Rows are points. Each copy is the shape, with its points in the same order, turned, moved and blurred by noise. Say if it was mirrored as well.
(in the rows, 128 means zero)

Shape (6 x 3):
[[134 150 116]
 [144 137 159]
 [180 109  74]
 [167  88 173]
 [117 124  99]
 [128 137 141]]
Copy 1 (6 x 3):
[[ 99 141 147]
 [141 156 139]
 [ 62 163  82]
 [165 161  91]
 [ 90 117 122]
 [123 139 145]]
Copy 1 is: only turned
Copy 2 (6 x 3):
[[115 128  97]
 [155 118 110]
 [ 82  58  96]
 [175  71 144]
 [ 93 118 127]
 [134 124 115]]
Copy 2 is: only turned
Copy 3 (6 x 3):
[[153 101 126]
 [128 131  98]
 [222 121 111]
 [142 182  79]
 [163 124 153]
 [131 126 118]]
Copy 3 is: only turned
Copy 4 (6 x 3):
[[109 135 142]
 [103 110 106]
 [158  86 176]
 [135  64  81]
 [155 145 141]
 [115 132 113]]
Copy 4 is: only turned

Shape (11 x 6):
[[161 121  90 120 147 138]
 [118 152  98 120 128 127]
 [160 166  83 164 142 163]
 [141 136  97 105 162 128]
 [146  91 165 135  96  92]
 [173 144 115  93 106 161]
 [112  64 175 142  99 142]
 [141 168 120  99 132 144]
 [156  85 190 119 105 119]
 [118  85 190 149 143  95]
 [134 157 144 112 141 177]]
Copy 1 (11 x 6):
[[132 122 121  89 168 118]
 [127 118 100 143 155 121]
 [184 128  86 101 161 130]
 [125 123 127 118 184 120]
 [106 133 168 122  77 138]
 [126 172 107 101 143  87]
 [130  96 178 125  70  85]
 [133 157 110 142 164 103]
 [117 148 189 118  84 109]
 [134 107 207 145  97 138]
 [167 152 130 140 153  80]]
Copy 1 is: mirrored
Copy 2 (11 x 6):
[[ 91 104 125 110 159  77]
 [109 110 131 147 140 116]
 [ 85 136 170 147 180  66]
 [105 104 117 133 143  77]
 [ 91 153 110  76  99 135]
 [102 126 105 115 196 117]
 [140 147 139  41 114 154]
 [119 130 105 146 164 101]
 [115 175  90  57 117 121]
 [133 169 126  72  60 115]
 [147 155 122 127 172  92]]
Copy 2 is: mirrored

Shape (12 x 9):
[[132 150 116  88 137 129 106 121 187]
 [131  48 108 103 127 120 118 153 107]
 [115 135 129  86 144 107 106 103 124]
 [111 167 113 110 112 144 123  93 126]
 [104 164 154  89 106 187 105 118 127]
 [121  63 138  93  56 127 106 113 107]
 [148 176 104 125 127 139 107  91 138]
 [105 112 136 242 150 130 106 107 114]
 [ 90  91  99 116 129 128  99 156 121]
 [118 164 132 138 145 121 149 160 143]
 [102 137 125 101 132 147 200  91 144]
 [105 157 160  89 144 196 171 122 115]]
Copy 1 (12 x 9):
[[108 163 134  88 137  75 145 134  93]
 [115 148 126 106 131 187 131 170 165]
 [128 157 167 136 136 116 150 133 107]
 [176 133 141 110 134 104 143 117  82]
 [195 163 108 128 117  82 162 137 104]
 [153 137 120 103  96 189 190 167 122]
 [144 127 121 114 159  96 134 106  68]
 [125  46  98 152  88 120  70 108 130]
 [140 145 140 101 108 146 101 171 139]
 [139 106 140 111 154  71 122 151 143]
 [170 121 166  79 142  99 166  86 155]
 [206 154 128 119 142  70 164 105 167]]
Copy 1 is: mirrored
Copy 2 (12 x 9):
[[ 86 117 154  88 159 102  85 125  97]
 [102 179 131 197 159 137 131 120 119]
 [137 149 136 113 184 103 111 102  99]
 [150 104 168  94 155 115 123 103 121]
 [136 119 190  97 107 106 113  76  91]
 [124 120 146 202 155 151 136  70  78]
 [130  86 140  91 151  98 103 114 146]
 [185 111  86 155  90  98 154 189 132]
 [130 166 158 167 145 135 102 148 110]
 [126 153 124  82 119 145 102 143 122]
 [111 128 159  68 162 153 179 129 106]
 [116 155 179  68 107 124 161  90 104]]
Copy 2 is: mirrored
Copy 3 (12 x 9):
[[161 137 129 188 104 131 116 166 112]
 [221 110 113  96 115 165 147 116 135]
 [159 140 158 123 104 127 106 145 108]
 [119 132 153 140 105 105 136 148 138]
 [121 130 108 128  61  87 132 159 124]
 [188  87 107  66 132 120 143 175 135]
 [110 120 159 165  98 134 120 155 153]
 [ 87  93  98 124 155 162  89  53 157]
 [197 102 120 130 116 125 137  97 120]
 [153 171 114 167 112 114  99 108 164]
 [130 202 125 126 130 120 168 145 138]
 [118 194 101 117  57 106 153 134 138]]
Copy 3 is: mirrored

Shape (17 x 12):
[[165 120 109 107 153 172 189 132 194 144 136 142]
 [ 95 124 114 117  79 143 171 119 107 127 170 116]
 [115  74 132 140 127  94 190  91 138 150 128  87]
 [176 131 152 156 136 112 133 123  73 100 154 105]
 [151 129 154 125 122 157 101  81 116 202 136 119]
 [129 141 101 172  91 179 141 188 142 145 174 127]
 [141  64 106 120  87 133 195 139 152 119 146 143]
 [142 138 141 117 115 141 153 133 103 144  83 113]
 [118 168  83  79 173 118 116 136  85 153 178 134]
 [152  90 137 133 113 146 102 144 136  67 155 138]
 [112 128 140 112 146 118 159 157  87  91 115  99]
 [124 115 138 119 136 141 122 146 119  94 119 150]
 [125 211 117 191 134 128  80 131 152 119 153 137]
 [156 170  67 139 163 129 143  89  96 151 122 115]
 [137 105 135 136 153 174  91  91 137 152 112  99]
 [137 117 140 151 159 172 141  75 133 141 144 139]
 [102  31 169 110 163  96 177 124  75 112  59 137]]
Copy 1 (17 x 12):
[[173 213 121 109  83 142 167 144 134 159 110 121]
 [135  93  91  72 111 153 160 141 149 109 106  94]
 [112 116 140  92 135 120 145 168  88 184 102 111]
 [129  92 165 129 139 132  97 108 177 135  70 156]
 [156 151 131  94 146 155  81 103  80 100 117 139]
 [137 154 103 154 102 142 142 160 164  55  92 110]
 [129 148  98  81 107  81 187 161 144 148  87 119]
 [123 143 145  98  88 117  80 118 151 129 141 113]
 [108 126 137 108 109 211 158  78 161 105 149 163]
 [175 106 102 147 139  93 148 108 169 132 103 155]
 [117  81 156 107 103 126 127 129 189 140 149 106]
 [151 114 117 119 126 106 125 123 181 127 143 139]
 [135 125  75 207 125 175  82 130 155  99 115 149]
 [112 118 137 116  62 182 101 122 119 146 117 178]
 [188 128 146 131 118 132  99 122  90 122 144 139]
 [191 145 125 104 131 158 103 142 125 150 112 158]
 [122  92 186  58 160  58 123 161 162 179 184 138]]
Copy 1 is: mirrored
Copy 2 (17 x 12):
[[133 150 173  89 105 129 110 110 133 199 104 149]
 [155 123 121 105 129 212 112 124 142 126 163 160]
 [195 171 162 139 159 172  97 115 123 124 141 106]
 [144 113  93  99 173 139 143 180 128 110 124 100]
 [159 148  99 111 108 131 187  79 106 117 145 112]
 [148  87 100  95  72 144 103 149 161 175 180 142]
 [147 176 148  96 120 165  66 129 176 139 138 149]
 [150 111 123 133 111 149 123 118 119  99  93 133]
 [100  88  89  97 173 149 119  94  58 149 158 163]
 [112 150  96 134 148 125 133 176 182 143 142 160]
 [149  92 128 146 168 152 102 159 113 105 112 163]
 [106 128 125 142 131 129 125 156 137 118 132 167]
 [ 82  64 108 152 113 148 171 155 121 176 173  85]
 [118 123  97 112 131 169 122 126  50 159 108  95]
 [161 163 101 160 111 117 176 119 100 151 131 141]
 [141 166 145 110 116 145 172 146  96 152 143 131]
 [165 186 171 161 166 119  80 157 102  35 110 164]]
Copy 2 is: mirrored
